Each row of a before or after table is a point. One or more steps were done to the points. Then noise was added and the rows were shuffled. The steps act on columns, c1 being the first. What was done? A step turns or swaps two columns, mirrors them in a line or flattens them onto one, adds a multiple of one to another, or multiplies or shifts one. Angles are multiples of 10 degrees, from the lower column toward the higher: turns from -170 to 170, lines from 10 to 170 but not 90. Use the fewest steps. Two steps may share a column if one is a turn and the other turns, adds or multiplies; they go together, in the order done. Otherwise the lowest column goes first.

Before (12 x 2):
array([[-3.2,  4.1],
       [-6.5, -2.8],
       [-3.4, -4.0],
       [ 2.2,  0.9],
       [ 3.1,  5.0],
       [-0.7, -4.0],
       [-1.7,  3.4],
       [-1.8,  1.4],
       [-0.1,  1.0],
       [ 3.4,  0.5],
       [ 4.6, -5.8],
       [-4.9, -2.0]])
After (12 x 2):
array([[-0.8,  1.0],
       [ 0.8,  4.0],
       [-7.0, -1.9],
       [ 7.8,  4.7],
       [ 3.0,  0.8],
       [ 1.9,  3.4],
       [-8.9, -2.7],
       [-1.5, -5.9],
       [-7.7, -3.5],
       [ 1.1,  0.9],
       [ 4.1,  0.2],
       [-4.8, -4.1]])
Steps: add 1 times c2 to c1

Before (13 x 6):
array([[ -4.1,  -0.4,   0.1,   5.5,   3.0,  -1.8],
       [ -1.2,  -1.0,  -2.1,   0.4,  -1.7,   0.8],
       [  2.9,  -6.7,  -0.1,  -2.5,   1.0,   1.8],
       [  2.0,   1.7,   1.4,  -1.7,   1.2,  -1.7],
       [ -7.4, -10.0,   0.4,   0.8,   2.9,   3.1],
       [  5.8,   5.6,   4.4,  -1.0,   0.7,   1.8],
       [ -0.6,   0.1,  -2.1,  11.5,   0.4,   1.0],
       [ -5.7,  -3.2,  -2.6,  -3.3,   5.9,   7.1],
       [  4.5,   6.5,   2.0,   2.6,  -3.2,   8.1],
       [ -0.6,   3.2,  -2.2,   4.6,   2.2,  -3.5],
       [  2.2,   3.2,  -1.2,   2.9,   2.4,  -1.8],
       [  7.4,   4.4,  -1.1,   2.9,  -2.8,   0.7],
       [ -3.4,   2.0,   2.7,  -0.2,  -2.9,   0.6]])
After (13 x 6):
array([[ -3.3,  -6.5,   1.5,  -2.6,  -1.6,  -1.0],
       [  7.9,   0.6,   5.0,   2.5,  -0.6,  -6.7],
       [  8.3,  -2.9,   1.1,   3.1,   0.1,   0.6],
       [ -0.3,   0.4,   2.0,  11.5,  11.9,   0.9],
       [-12.3,  -0.9,   2.2,   0.8,   3.8,  -2.3],
       [  1.8,   2.4,  -1.3,   4.6,   6.7,   4.0],
       [  7.9,  -0.8,  -1.6,  -0.9,  -0.3,  -4.6],
       [ -0.6,   3.7,  -1.2,  -0.1,  -3.0,  -2.4],
       [  2.6,  -0.4,  -2.3,  -1.6,  -0.4,  -0.1],
       [ -1.5,   0.2,   2.0,   0.3,  -1.4,   1.0],
       [  4.0,   0.2,  -0.8,   2.9,   5.3,   2.3],
       [ -6.3,   2.3,   7.0,  -3.3,   2.7,  -2.5],
       [ -3.0,   2.9,  -1.4,   5.4,   8.5,   1.0]])
Steps: turn c1 and c2 by -50 degrees; turn c3 and c6 by -130 degrees; add 1 times c4 to c5

Before (11 x 9):
array([[-1.4, -4.4,  0.0,  2.1, -6.6,  0.9,  3.2, -1.4,  3.0],
       [ 0.3,  1.6,  5.2, -3.4, -3.1, -0.2,  0.8, -1.4,  0.7],
       [ 4.3, -3.2, -2.9, -6.0, -1.2, -2.1, -0.6, -6.9, -1.6],
       [ 4.0,  1.5,  4.6, -0.8, -0.4,  4.4,  0.6,  0.3, -1.9],
       [ 1.9, -1.5,  1.0, -6.0,  0.7,  4.9,  3.1, -1.7,  3.4],
       [ 4.2, -4.0, -3.5,  5.2,  2.3, -1.3, -6.0,  5.8,  6.5],
       [-2.4, -6.0, -2.7, -3.5,  6.2, -0.5, -0.5, -6.4, -2.6],
       [ 3.0,  6.4,  4.0,  0.9,  6.6, -5.1,  8.8, -2.8,  0.1],
       [-1.9,  7.1, -1.7, -0.8, -3.9,  0.9, -2.7,  1.7, -8.4],
       [ 0.4,  1.0,  1.7,  0.8,  3.9,  3.4, -3.2, -6.8,  1.4],
       [-1.3, -0.3, -3.2, -3.4,  2.3, -0.1,  4.3,  0.6, -1.2]])
After (11 x 9):
array([[ -2.1, -10.3,   7.6,   0.3,   0.7,   4.8,  -0.8,  -1.4,   3.5],
       [  0.5,  -1.3,   5.0,   4.8,  -3.5,   3.4,   3.8,   4.5,   6.7],
       [ -2.7,  -4.2,   3.7,   4.4,   2.8,   4.8,   0.9,  -4.9,   8.5],
       [ -2.9,   4.9,   3.3,   0.3,   3.4,   1.0,  -6.8,   3.3,   7.6],
       [  0.8,   3.8,   0.2,   1.1,   5.0,  -0.4,   2.7,  -3.2,   3.6],
       [  7.7,   1.3,   1.3,  -0.5,  -2.8,   0.8,  -3.8,  -1.8,  -4.0],
       [  1.7,  -1.8,   8.2,   3.3,   0.3,  -0.5,  -3.3,  -2.4,   5.0],
       [ -6.8,  -8.1,  -0.2,  -8.2,  -6.0,  -1.7,   2.6,   1.0,  11.7],
       [ -6.7,  -9.3,   0.4,   9.1,  -0.2,  -2.8,  -1.2,  -2.4,   3.8],
       [  4.0,  -9.1,   6.8,   2.6,   8.6,  -4.8,   6.7,   1.9,   4.8],
       [ -3.1,   7.4,   1.0,   8.1,   0.3,  -0.8,   5.7,   0.6,   2.5]])
Steps: multiply c1 by 2.5; turn c1 and c2 by -110 degrees; shift c3 by 3.0; turn c4 and c8 by 120 degrees; swap c5 and c7; shift c9 by 5.0

Before (9 x 14):
array([[ 1.4, -3.1,  2.8,  0.1, -2.0,  2.8,  0.5, -5.5,  4.1, -0.9, -1.8,
        -6.2, -3.4,  0.0],
       [ 3.5,  0.5,  7.1, -0.6,  0.6,  3.3,  2.3, -2.4,  4.9, -5.5, -0.2,
        -1.0, -3.6, -1.2],
       [ 6.2,  6.0, -0.6,  2.9, -1.2, -3.2, -1.5, -6.2,  0.1,  2.5, -0.6,
        -2.2, -3.0, -6.6],
       [ 4.2,  6.1, -0.3,  3.5, -7.0,  1.6, -1.1, -1.5, -1.4,  2.2,  1.8,
         0.0, -4.5,  0.9],
       [ 0.2,  2.4, -0.1, -3.1, -0.1,  2.0,  2.6, -3.7,  1.2, -2.3,  1.3,
         1.7,  0.5,  4.1],
       [-2.2, -3.1, 10.3,  4.9,  8.8, -0.1, -2.1,  1.7,  1.9, -7.4,  2.8,
        -2.7,  7.8,  1.8],
       [ 5.9,  0.3, -1.0, -1.4, -1.3,  4.9, -2.4, -3.2,  4.9,  1.1,  3.1,
         0.3, -1.8, -2.0],
       [-1.3, -4.4, 11.6, -4.4,  8.8,  1.4, -0.5,  3.8, -1.2, -3.0,  3.9,
        -1.3,  4.9,  3.2],
       [-5.5,  2.2,  4.5,  9.4,  1.2, -5.1, -4.8,  2.6, -5.3,  1.0, -0.4,
         6.3,  3.2, -8.7]])
After (9 x 14):
array([[ -7.5,  -4.2, -11.3,   4.2,   3.1,   1.2,  -0.5,   3.1,  -1.1,
         -3.1,  -1.3,  -3.0,   3.2,   3.1],
       [  1.8,   2.1,  -1.8,   0.9,  -0.9,  -1.2,  -4.8,  -9.4,  -5.0,
          2.7,  -5.3,  -7.4,  -7.7,  -8.8],
       [ 11.5,   5.8,  -0.3,  -6.7,  -1.0,  -1.1,  -1.5,  -1.6,  -0.3,
          2.8,  -5.7,   2.3,   0.7,  -6.7],
       [ -9.3,  -3.3, -10.3,   0.8,   4.1,   2.4,  -1.8,  -5.5,   2.2,
         -6.4,  -2.2,  -1.3,   2.9,   2.1],
       [  5.9,   0.3,  -6.8,  -2.4,  -2.8,   2.0,   2.4,   0.7,   5.0,
         -5.7,  -5.7,  -1.9,   0.6,  -1.6],
       [ -3.8,   2.3,   0.8,  -2.8,   0.1,   1.2,   2.7,   3.6,   1.2,
         -2.5,  -3.9,  -1.7,   2.5,   4.1],
       [  3.4,  -3.1,  -4.8,  -5.5,  -3.5,   0.5,   0.6,   1.1,   4.1,
         -1.6,  -7.2,   5.2,  -0.2,  -0.1],
       [  6.8,   0.3,   1.0,  -2.9,  -0.3,   0.2,  -2.5,   1.8,   5.4,
         -0.6,  -1.4,   0.3,   3.2,  -2.1],
       [  5.0,   5.6,   0.7,  -1.8,  -6.9,  -0.6,  -1.3,  -2.8,  -0.8,
          1.2,  -3.3,   0.1,   1.5,   0.7]])
Steps: add 1 times c14 to c13; turn c1 and c13 by 60 degrees; add -0.5 times c3 to c5; turn c3 and c12 by -160 degrees; turn c4 and c8 by -100 degrees; flatten c6 and c10 onto the line at 110 degrees; shift c11 by -5.0
